Each row of a before or after table is a point. The points were changed in one or more steps. Then noise was added and the rows were shuffled. The steps act on how far a point lies along the listed directions, d1 being the first. Write out the steps. A step turns or swaps two directions, mirrors them in a line or flattens them onto one, adds a multiple of one to another, or multiplies one. Angles are multiples of 10 degrees, from the lower direction toward the higher: turns from -170 to 170, lines from 10 to 170 but not 90. Use the fewest steps. Two steps may share a direction if one is a turn and the other turns, adds or multiplies; they go together, in the order done. Otherwise the lowest direction goes first.

Directions:
(1): -.42  -.16
(2): -.16  .42
Before (14 x 2):
.37  .00
-.24  -.06
.04  -.34
.04  -.09
.35  -.10
.55  -.94
-.16  -.09
.26  .04
.45  -.31
.05  .10
.48  -.31
.22  .17
.11  .10
-.39  -.19
After (14 x 2):
.07  -.15
.03  .38
.27  -.37
.24  .51
.83  .70
-.19  .20
.20  .49
-.07  .36
-.07  .25
.12  -.21
-.12  .10
.08  .05
-.10  .03
.35  .10
Steps: turn d1 and d2 by -100 degrees

Directions:
(1): -.54  .03  -.29  -.04  -.05  -.48
(2): .11  .59  -.03  .15  -.48  -.03
(3): -.17  -.26  -.14  -.37  -.49  .35
(4): -.53  .15  .36  .21  .09  .36
(5): -.03  .39  .06  -.62  .27  .04
(6): -.02  .15  -.61  .16  .24  .36
Before (14 x 6):
-.30  .56  -.05  .00  -.24  -.60
-.71  -.51  .24  .09  -.02  -.14
.24  -.20  -.06  .34  -.62  -.13
-.16  -.36  -.05  .16  -.53  -.05
-.57  -.21  .15  -.61  -.12  -.19
-.38  -.52  -.46  .08  -.38  -.06
.35  .02  -.08  .36  -.46  -.21
.16  -.30  .46  -.10  .07  -.23
-.64  .04  -.18  -.15  .43  -.15
.40  -.09  -.52  .10  -.73  .08
.41  .02  -.23  .01  -.37  .22
-.10  -.47  .10  .18  .15  -.71
.00  .08  .29  .67  .09  -.10
-.02  .44  -.31  -.23  -.33  .38
After (14 x 6):
-.51  -.44  -.62  .09  -.22  -.07
.36  -.01  -.18  .08  -.28  .26
.21  .09  -.51  .02  -.58  .17
.15  -.25  .19  .23  .26  -.22
-.18  .82  .04  -.37  -.10  -.40
-.02  .03  .20  .58  -.03  -.32
.20  .19  -.01  .26  -.34  -.18
-.53  -.02  -.08  -.36  .32  -.14
-.40  .01  -.15  -.39  .20  -.07
.04  .03  -.15  .33  -.41  -.13
-.67  -.41  -.10  .24  .20  -.22
-.22  -.18  -.30  .16  -.29  -.09
-.31  -.44  -.02  .23  .26  -.65
.08  .42  -.20  -.38  -.27  .60
Steps: add 0.5 times d2 to d5; turn d1 and d5 by 20 degrees; flatten d3 and d6 onto the line at 30 degrees; multiply d4 by 0.7

Directions:
(1): -.17  -.06  -.14  -.16  -.25  .77  -.04  -.25  -.35
(2): .03  -.13  .09  -.21  -.12  -.45  .32  -.30  -.67
(3): .62  .04  .23  -.62  -.07  .15  .10  .22  .11
Before (12 x 9):
.27  .07  .13  .02  .03  -.43  .21  .07  .02
-.34  .00  -.13  .21  .05  -.12  -.06  -.11  .05
.09  -.02  .10  -.10  .03  -.07  .12  -.08  -.26
-.13  -.12  -.08  .06  .10  -.19  .04  -.08  -.13
-.15  .03  -.19  .24  .06  .30  -.04  .13  .19
.21  -.04  .11  -.18  .06  -.19  .14  .05  .01
-.02  -.07  .00  -.03  -.13  .11  .10  .02  -.08
.10  -.01  -.04  -.19  -.06  .17  -.01  -.04  -.01
.10  .07  .19  -.27  -.09  .06  -.07  -.14  -.17
.00  -.02  .04  .01  -.02  -.25  .02  -.03  -.16
-.44  -.10  -.07  .39  -.02  -.32  .03  -.22  -.27
.05  -.11  .00  -.02  .02  -.27  .09  .00  -.07
After (12 x 9):
-.10  .03  -.02  .11  .12  -.31  -.05  .06  .25
.18  -.17  .05  -.21  -.07  -.32  .21  -.09  -.33
.10  -.08  .11  -.18  -.08  -.38  .16  -.09  -.41
-.10  -.09  -.01  .03  -.10  -.01  .10  -.02  -.13
.18  -.07  .09  -.32  -.06  -.03  .20  -.12  -.28
.42  .01  .16  -.34  -.13  -.25  .35  -.07  -.33
.05  -.09  .12  -.14  -.05  -.24  .25  -.25  -.61
-.07  -.11  .14  .12  .03  -.91  .26  -.14  -.35
.02  -.15  .00  -.09  .09  -.44  .14  -.10  -.25
-.14  .13  -.23  .44  .21  .38  -.24  .39  .71
-.10  .03  .15  -.17  -.13  -.02  -.01  -.31  -.43
-.08  -.03  -.10  -.01  -.04  .21  -.06  -.11  -.06
Steps: turn d1 and d3 by -60 degrees; multiply d2 by 2.5

Directions:
(1): -.54  .36  -.08  .20  .22  -.42  .69  .16  .13  .08  .07  -.45  -.12  .03
(2): -.15  -.41  .56  .25  -.20  -.14  .17  .13  .02  .64  -.52  .24  .06  .18
(3): -.01  .52  .39  .08  .04  .51  .38  -.21  .25  .11  .38  .59  .01  -.05
(4): -.55  -.32  -.16  -.51  -.22  .07  .23  .27  .03  -.19  .06  .29  .56  -.35
(5): -.19  .40  .38  -.08  -.14  -.42  -.21  -.11  -.43  -.25  -.28  .23  -.31  -.60
Before (14 x 14):
.52  .30  .05  -.01  .12  .73  .03  -.37  .27  .00  .46  .24  .07  .35
.22  -.12  .43  .24  -.19  -.37  -.86  -.12  -.62  -.07  -.58  -.17  -.44  -.24
-.25  .16  .56  -.02  -.05  .09  .32  -.01  .05  .05  .06  .50  -.02  -.24
-.20  -.41  -.40  -.33  -.09  .13  -.11  .27  .25  -.28  .19  .34  .58  -.07
-.17  -.05  .18  .21  .11  -.39  .27  .13  .12  .60  -.43  -.74  -.17  .77
.09  -.12  -.04  -.31  -.22  -.18  -.23  -.08  -.33  -.19  -.15  .03  .31  -.29
-.18  .39  .25  -.30  -.19  .23  .34  -.19  -.11  -.39  .06  .94  .13  -.50
-.63  -.01  .37  .13  -.14  .21  .52  -.16  .38  .32  .14  .68  .48  .07
.12  -.60  .79  .09  -.14  .05  -.16  -.24  -.08  .50  -.30  .61  .15  .07
-.08  .23  .27  -.05  -.25  -.01  -.48  -.30  -.22  -.15  .03  .16  -.28  -.52
-.22  .57  .30  .54  .15  -.19  .50  -.09  .07  .46  -.01  .10  -.29  -.14
-.53  -.05  .28  .03  -.05  -.29  -.08  .09  -.28  .08  -.58  -.05  .06  -.40
-.09  .07  .22  -.09  -.17  -.16  -.23  -.02  .06  -.08  .18  -.09  -.23  -.12
.31  -.14  .21  .04  -.17  -.23  -.56  .10  -.43  -.16  -.23  .04  -.25  -.19
After (14 x 14):
-.12  -.46  -.54  -.34  -.21  -.08  -.37  .18  -.24  -.23  -.07  .06  .36  -.46
.41  .18  -.39  .04  .45  -.26  -.40  -.44  -.17  -.51  .40  -.58  -.35  .04
-.05  .17  -.22  -.84  -.13  .58  -.21  -.08  .07  -.47  .40  .27  .46  -.03
.39  .36  .28  .22  .03  .18  -.15  -.06  -.12  -.06  .20  .20  -.30  .00
-.10  -.05  .28  -.08  -.16  -.07  -.20  .02  .14  .06  .16  -.05  -.14  -.03
-.04  .03  .26  .23  -.14  -.07  -.31  -.20  -.07  .20  -.09  -.15  -.32  -.15
.40  .51  .34  .15  .03  .51  -.48  -.36  -.15  -.23  .30  .29  -.29  -.14
-.28  .33  .01  .49  .28  -.39  .42  .13  .29  .18  .04  -.21  -.13  .27
-.15  -.20  -.21  -.13  .08  -.45  -.11  .19  -.14  -.31  -.09  -.48  -.10  -.12
-.35  .46  -.13  -.05  .22  .16  .06  -.08  -.05  -.30  .15  -.09  .06  -.37
-.49  -.20  -.68  .00  .12  -.68  -.12  .01  -.04  -.37  .00  -.70  .16  .05
.13  .46  .24  .20  .08  -.13  .31  -.23  -.03  .15  .05  -.08  -.04  .01
.36  -.54  .07  .11  -.07  -.20  -.38  -.05  -.16  .28  -.51  -.35  -.03  .40
-.17  -.14  -.20  .22  .09  -.79  .22  .10  -.25  -.06  -.60  -.47  -.25  .14
Steps: swap d1 and d4; turn d2 and d3 by -170 degrees; multiply d5 by 0.4

Directions:
(1): -.28  .16  .32  -.27  .00  .41  .38  .07  -.20  -.12  .04  -.02  -.46  .19  -.13  .59  -.27  -.06  -.22  .09
(2): -.15  .13  -.17  .02  .03  -.48  .41  .09  -.37  -.08  .34  .39  .03  .38  -.33  -.20  .33  .04  -.28  -.16
(3): -.17  .38  -.05  .34  .25  .59  -.23  .10  .29  .19  -.05  .05  .04  .34  -.37  -.25  .11  .39  -.13  -.01
(4): .02  .07  -.07  -.31  -.13  -.17  .10  .27  -.04  -.32  -.04  -.18  -.08  -.25  .02  -.15  -.16  .94  .01  .13
(5): -.24  -.42  -.37  .10  .05  .22  .10  .17  -.22  -.11  -.62  .36  .35  -.05  .13  .23  .13  .07  -.25  .22
Before (12 x 20):
.14  .23  -.13  .08  .15  .28  -.14  -.18  .07  .22  .04  .18  -.19  .27  -.01  .01  -.13  -.09  .04  -.11
-.18  .14  -.13  -.05  -.03  -.42  .34  .05  -.40  -.33  .21  .50  .02  .53  -.38  -.15  .15  .36  -.28  .01
.13  -.01  -.01  -.25  -.21  -.07  .40  .29  -.15  -.51  .14  -.08  -.34  -.19  -.12  .05  -.18  .63  -.11  .18
.18  .80  .09  .13  .02  .01  -.07  -.13  .19  .15  .72  -.16  -.29  .30  -.53  -.55  -.05  .39  .07  -.08
-.22  .05  .35  -.68  -.31  .05  .42  .28  -.22  -.35  .05  -.24  -.51  -.18  .17  .32  -.44  .43  .01  .14
-.03  .24  -.16  .32  -.04  .14  -.09  .10  .21  .17  -.15  .02  -.03  .11  -.31  -.06  .08  .10  -.12  .11
.02  .15  .12  -.39  -.16  -.41  .43  .23  -.17  -.34  .45  -.17  -.47  -.08  .02  .17  -.35  .19  .16  .23
-.57  .20  .01  -.14  .08  .94  .58  .40  -.40  -.13  -.44  .12  -.19  .40  -.23  .59  -.03  .27  -.46  .44
-.16  .38  .12  .02  -.14  -.33  .34  .15  -.08  .15  .44  .07  .04  .38  -.38  -.32  .13  .30  -.21  -.09
.27  .49  .22  .16  -.01  .13  -.41  -.10  .41  .26  .36  -.46  -.05  .03  -.09  -.41  -.09  .24  .21  -.17
-.04  -.10  -.22  -.05  -.02  -.16  .17  .08  -.10  -.23  -.34  .07  -.05  -.09  .00  -.06  -.05  .65  -.14  .34
-.51  -.32  .01  -.45  -.14  .39  .32  .46  -.46  -.21  -.51  .15  -.08  .03  .06  .73  -.22  .36  -.57  .21
After (12 x 20):
.03  -.01  .23  -.08  -.23  .31  -.16  .10  .32  .15  -.27  -.41  .13  -.30  .21  .06  -.35  .31  .13  .25
.14  .22  -.16  -.01  -.09  .34  -.17  .05  .13  -.06  -.10  -.17  -.03  -.21  -.07  -.19  -.23  .70  .07  .28
.14  -.14  -.03  -.18  -.14  -.39  .14  -.06  -.05  -.19  -.12  -.14  -.18  -.23  .15  -.03  -.16  .33  .05  .28
.01  .24  -.16  .18  -.11  .04  -.06  .17  .21  .06  -.15  -.08  -.08  .01  -.27  -.07  -.01  .33  -.08  .15
-.23  -.15  .29  -.66  -.35  -.22  .58  .17  -.45  -.32  .09  -.02  -.45  -.12  .22  .45  -.32  -.10  -.06  .08
.16  -.14  .25  -.17  -.15  .36  -.42  -.17  .30  -.21  -.38  -.29  -.08  -.28  .30  .28  -.52  .18  .33  .30
.01  -.20  .05  -.30  -.15  -.19  .30  .12  -.18  -.26  .09  -.10  -.31  -.24  .29  .47  -.38  -.31  .19  .33
.24  -.28  .08  -.33  -.31  -.18  .37  .14  -.17  -.50  .04  -.17  -.35  -.39  .15  .27  -.29  .14  .02  .20
.03  .18  -.18  .10  -.03  -.16  -.02  .13  -.04  .00  .06  .00  .21  .09  -.12  -.36  .15  .52  -.14  -.07
-.25  -.04  .37  -.57  -.22  .07  .28  .24  -.35  -.09  .05  -.12  -.38  .04  .02  .61  -.33  .04  -.33  -.01
-.31  .44  .30  -.38  -.07  .70  .50  .29  -.25  -.16  -.06  -.31  -.49  .20  -.17  .48  -.28  .40  -.18  .35
.10  .26  -.21  .05  .15  .27  -.12  -.06  .03  .13  -.03  .24  -.15  .28  -.07  -.05  -.10  .21  -.04  -.06
Steps: multiply d2 by -1; turn d3 and d4 by 40 degrees; multiply d5 by 0

Directions:
(1): .07  .70  .32  .19  .21  .04  -.14  -.16  .37  .07  -.20  -.75  .17  .28  .08  .53  -.17  .55  .59  .49  .42  .28  -.12  -.11  .42  -.35  -.44  .19  .37  .01  -.21  .31  .13  .05  .21  .00  .24  -.23  -.19  .24  -.47  .22  -.17  .24  -.02  -.07  .33  -.26
(2): .25  .13  .20  .35  -.13  .18  .20  .05  -.07  -.30  -.35  .15  .94  -.19  -.48  -.01  .51  .06  -.41  -.72  -.52  .21  -.30  .23  .09  -.01  .06  .35  .20  .08  .03  .24  .11  .03  .45  -.16  -.26  -.14  -.07  .10  .28  -.06  -.22  .23  .26  .00  .65  -.53
(3): .35  .13  .27  .09  -.34  -.13  .20  -.01  -.45  -.32  -.34  .27  -.26  .09  -.60  .33  -.52  .03  .51  -.22  -.29  .37  .20  .47  .48  .14  -.03  -.24  -.33  -.20  -.77  -.25  -.29  -.08  -.34  -.24  .45  -.01  .52  .13  .23  .01  .24  -.06  -.40  .09  .01  -.11
(4): -.05  -.14  -.09  -.49  -.02  .74  .15  -.34  .15  -.31  .33  -.22  .02  .42  -.31  .20  .22  -.13  -.13  -.23  .12  -.25  -.09  .01  .22  .45  .25  .11  .28  -.14  .14  -.22  .06  .03  .05  .60  .23  -.19  .08  .34  .01  -.16  -.06  .31  -.87  -.88  -.29  -.26
(5): .67  .22  -.18  -.53  .02  -.22  -.01  .29  .33  .25  -.50  .11  -.09  -.37  .09  -.13  .07  .34  .09  -.04  .17  .47  .56  .15  -.51  -.27  .26  -.24  .14  .03  .20  .09  .17  .27  .14  .07  -.33  -.45  .50  .12  -.14  -.63  .31  .26  -.04  -.20  -.50  -.55
Before (14 x 48):
.19  .12  .19  -.10  -.04  .28  .18  -.13  .01  -.30  -.09  -.14  .28  .16  -.49  .28  .12  .03  .19  -.35  -.11  .14  -.03  .20  .29  .23  .07  .04  .16  -.16  -.11  -.07  .14  .06  .09  .15  .14  -.23  .17  .23  .07  -.12  -.05  .29  -.45  -.48  .09  -.33
.27  .16  .01  .09  -.08  -.33  -.01  .10  -.07  .08  -.30  .06  -.18  -.22  .01  .05  -.19  .18  .24  .13  -.16  .24  .19  .07  -.05  -.12  -.05  -.17  -.13  .04  -.18  .09  -.12  .00  -.12  -.18  .01  .01  .23  -.06  -.04  .00  .18  -.08  .15  .23  -.14  -.09
-.11  -.01  .07  .18  .01  -.19  .02  .05  .01  .12  -.03  .04  .07  -.12  .12  -.09  -.05  -.04  .01  -.03  -.09  .04  -.03  .01  -.08  -.15  -.11  .00  -.06  .01  .06  .05  .04  -.01  .01  -.21  -.07  .13  -.08  -.03  .00  .11  .02  -.09  .32  .27  .19  .01
.24  .03  .02  .16  -.15  -.21  .09  .13  -.19  -.03  -.28  .32  .04  -.22  -.17  .04  -.22  .03  .03  -.23  -.25  .09  .08  .23  -.01  -.03  -.03  -.16  -.18  -.05  -.25  -.01  -.09  -.07  -.10  -.27  -.08  .04  .23  .00  .18  .02  .10  -.12  .19  .29  .06  .03
.09  .10  -.05  -.16  -.02  -.07  -.01  -.04  .01  -.03  -.16  .00  -.05  -.05  -.07  .00  -.07  .09  .13  -.03  .09  .06  .11  .10  .02  -.02  -.04  -.02  -.02  -.03  -.06  -.07  -.02  .01  -.08  .08  .04  -.01  .17  .09  -.06  -.01  .06  -.01  -.15  -.04  -.15  .02
-.06  -.05  .04  .16  -.06  .19  .11  -.11  -.10  -.22  .08  .02  .20  .15  -.28  .22  -.02  -.17  .04  -.18  -.11  .03  -.19  .08  .29  .14  -.11  .11  -.05  -.09  -.17  -.10  .00  -.14  -.13  -.01  .31  .04  .00  .03  .08  .17  -.05  .06  -.16  -.02  .22  -.03
.00  .10  .00  .05  .00  -.11  -.04  .02  -.08  .11  -.06  .07  -.01  -.05  .09  -.07  .00  .10  .06  .14  .08  .12  .00  -.02  .02  -.09  -.08  .04  -.02  .01  -.04  .00  -.03  -.04  -.11  -.07  -.01  -.01  -.01  .05  -.08  .05  .06  -.10  .07  .01  -.02  .10
.06  .00  .08  .06  -.12  -.01  .11  .01  -.02  -.12  -.15  .01  .20  -.05  -.23  .01  .03  .08  .04  -.22  -.10  .10  -.03  .12  .14  -.01  .01  .08  .12  .02  -.08  -.09  .05  .01  -.01  -.02  -.02  -.06  .02  .04  .08  -.05  .03  .06  -.03  .00  .13  -.10
.16  .13  .09  .04  .00  -.13  .01  .09  -.07  -.04  -.20  .05  -.09  .05  -.08  .09  -.10  .10  .12  .06  -.03  .17  .23  .14  .03  -.11  -.05  -.07  -.04  .01  -.19  -.03  -.12  -.03  -.15  -.07  -.01  -.01  .15  .06  .05  .05  .15  .02  -.02  .13  -.13  .00
-.12  .10  .04  .09  .09  .14  -.02  -.04  .17  -.01  .05  -.13  .35  .12  .04  .03  .21  .05  .01  -.02  .00  -.01  -.18  -.09  .01  -.07  -.14  .07  .24  .04  .11  .15  .07  -.02  .18  .02  -.04  -.02  -.18  .03  -.07  .10  -.15  .03  .07  -.05  .23  -.04
-.14  -.07  .00  .04  .01  .27  .01  -.12  .15  -.04  .15  -.10  .28  .07  .03  -.02  .25  .02  -.20  -.12  .06  .00  -.23  -.09  .02  .12  .04  .14  .21  .02  .25  .11  .14  -.02  .18  .18  -.08  -.03  -.17  -.02  .01  .04  -.14  .13  .02  -.26  .20  -.19
.18  .21  .07  .01  .06  -.12  .02  .07  -.01  .05  -.12  -.01  .08  -.07  .03  .02  .03  .12  .01  .02  .00  .11  .10  .01  -.11  -.09  -.04  .05  .00  .01  -.02  .08  .04  .06  .10  -.06  -.06  .02  .02  -.03  .01  -.14  .01  .02  .13  .06  -.09  -.13
.07  -.01  -.06  .04  -.06  -.26  -.02  .07  -.17  -.01  -.11  .18  -.15  -.12  -.03  -.09  -.13  -.08  .10  .00  -.10  .18  .12  .09  -.06  .03  .08  -.03  -.15  -.02  -.17  -.04  -.14  -.02  -.13  -.21  -.01  .09  .16  -.02  .03  -.08  .21  -.01  .08  .11  -.07  .06
-.14  .11  .11  .26  .03  .28  .00  -.12  .14  -.13  .09  -.30  .47  .15  -.07  .24  .24  .14  -.10  -.07  .01  -.05  -.24  -.14  .15  .02  -.12  .26  .32  .10  .03  .15  .11  .06  .23  .07  -.02  -.02  -.28  .06  -.07  .16  -.25  .05  .08  -.04  .43  -.19
After (14 x 48):
.14  .24  .15  .39  .01  .13  .03  .09  .20  -.11  -.26  -.19  .93  -.13  -.16  .11  .52  .29  -.29  -.37  -.21  .21  -.23  -.01  -.04  -.18  -.07  .36  .42  .20  .15  .36  .25  .14  .52  -.11  -.33  -.17  -.27  .07  .02  -.04  -.26  .17  .44  .13  .67  -.51
.34  .12  -.07  .03  .01  -.11  .03  .20  .14  .05  -.35  .12  .40  -.30  -.10  .00  .19  .07  -.10  -.25  -.12  .37  .09  .12  -.18  -.21  -.01  .06  .03  .04  .07  .14  .19  .06  .12  -.12  -.12  -.22  .16  -.02  .01  -.21  .04  .19  .23  .08  .13  -.40
-.05  .05  -.02  -.11  -.01  .07  -.03  -.09  -.04  .05  .05  .00  -.13  .08  .06  -.03  -.01  .06  .06  .16  .17  .03  -.02  -.02  .05  .03  -.04  .02  .03  -.03  .01  -.08  -.03  -.04  -.15  .12  .09  -.03  .00  .13  -.10  .05  .03  -.03  -.16  -.20  -.18  .12
.33  .00  .00  -.10  -.18  .22  .19  -.03  -.08  -.22  -.21  .23  .23  -.07  -.39  .12  .01  .03  -.11  -.50  -.25  .02  .03  .26  .05  .20  .15  -.05  .06  -.13  -.12  -.10  -.01  -.01  .05  .07  -.05  -.12  .31  .24  .22  -.13  .03  .13  -.24  -.24  -.01  -.26
.08  .03  .02  -.13  -.12  .12  .07  -.19  -.06  -.16  .05  -.11  -.28  .15  -.19  .23  -.17  .01  .22  .06  -.07  .02  .07  .07  .25  .22  .06  -.10  -.04  -.07  -.20  -.09  -.16  -.06  -.22  .16  .30  .02  .21  .11  -.03  .05  .11  .03  -.45  -.24  -.29  -.09
-.06  .03  .08  .35  -.02  .02  .02  .02  .05  -.03  -.10  .04  .58  -.19  -.01  -.12  .32  .05  -.28  -.26  -.16  .18  -.31  -.02  -.01  -.08  -.07  .19  .13  .09  .19  .28  .15  -.02  .31  -.13  -.24  .03  -.23  -.12  .11  .11  -.21  .06  .46  .13  .56  -.25
.12  .07  .07  -.08  .01  .02  .03  -.02  -.07  -.11  -.07  .00  -.19  .21  -.14  .17  -.10  .04  .14  .08  .02  .08  .19  .11  .10  .01  .00  -.06  -.01  -.02  -.16  -.12  -.12  -.03  -.17  .07  .08  -.03  .18  .13  .02  .06  .13  .05  -.26  -.06  -.21  -.01
.05  .16  .14  .09  -.01  .10  .10  -.09  -.11  -.14  .02  -.03  .16  .10  -.17  .13  .06  .00  -.03  -.11  -.12  -.05  -.10  .05  .16  .13  -.07  .15  .03  -.06  -.10  .01  .01  -.03  .08  .00  .09  .11  -.03  .03  .10  -.01  -.08  .04  -.06  -.05  .08  -.11
-.07  -.04  .00  -.13  -.02  .27  .10  -.12  .13  -.04  .08  -.07  .16  .09  -.09  .00  .15  -.09  -.11  -.24  -.07  -.08  -.07  .01  -.02  .07  .08  .09  .14  -.04  .20  -.03  .10  .01  .12  .17  -.01  -.04  .00  .21  .03  -.05  -.02  .13  -.17  -.27  .04  -.23
-.01  .06  -.02  -.09  -.02  -.12  -.05  -.06  -.07  .00  -.08  .00  -.17  .01  -.01  .01  -.17  .04  .22  .06  .09  .02  .11  .08  .09  -.01  -.11  -.05  -.11  -.05  -.15  -.10  -.07  -.03  -.16  .02  .13  .09  .13  .04  -.07  .08  .06  -.10  -.10  .08  -.12  .14
.02  -.07  -.11  -.16  -.06  -.02  .01  -.06  -.13  -.11  .06  .08  -.23  .06  -.10  -.03  -.10  -.13  .11  .01  -.01  .07  .09  .06  .01  .20  .16  -.04  -.07  -.09  -.14  -.15  -.14  .01  -.17  .01  .11  .04  .18  .09  -.01  -.12  .23  .07  -.29  -.23  -.24  .02
.36  .32  .34  .51  -.08  -.33  .12  .22  -.14  -.13  -.59  .13  .68  -.37  -.42  .08  .15  .20  .12  -.45  -.45  .47  -.06  .29  .09  -.21  -.15  .07  .00  .00  -.21  .25  .13  .05  .27  -.48  -.22  -.14  .11  -.03  .18  -.02  -.06  .13  .49  .34  .63  -.31
.18  .08  .14  .21  -.15  -.01  .15  .07  -.02  -.18  -.30  .09  .49  -.16  -.36  -.01  .22  .14  -.09  -.45  -.26  .22  -.10  .18  .12  -.06  .03  .18  .18  .06  -.05  .02  .08  .05  .14  -.09  -.17  -.12  .01  .07  .14  -.09  -.04  .14  .11  .05  .32  -.29
-.03  .16  .06  .20  .07  .11  .02  .01  .17  -.05  -.10  -.09  .61  .02  -.06  .04  .35  .09  -.09  -.22  -.17  .07  -.23  -.03  -.02  -.10  -.14  .14  .29  .07  .15  .25  .11  .00  .32  -.08  -.17  -.05  -.20  .04  -.01  .08  -.19  .08  .21  .00  .42  -.18
Steps: multiply d2 by 2.5; mirror d3 and d5 in the line at 20 degrees; multiply d4 by -1
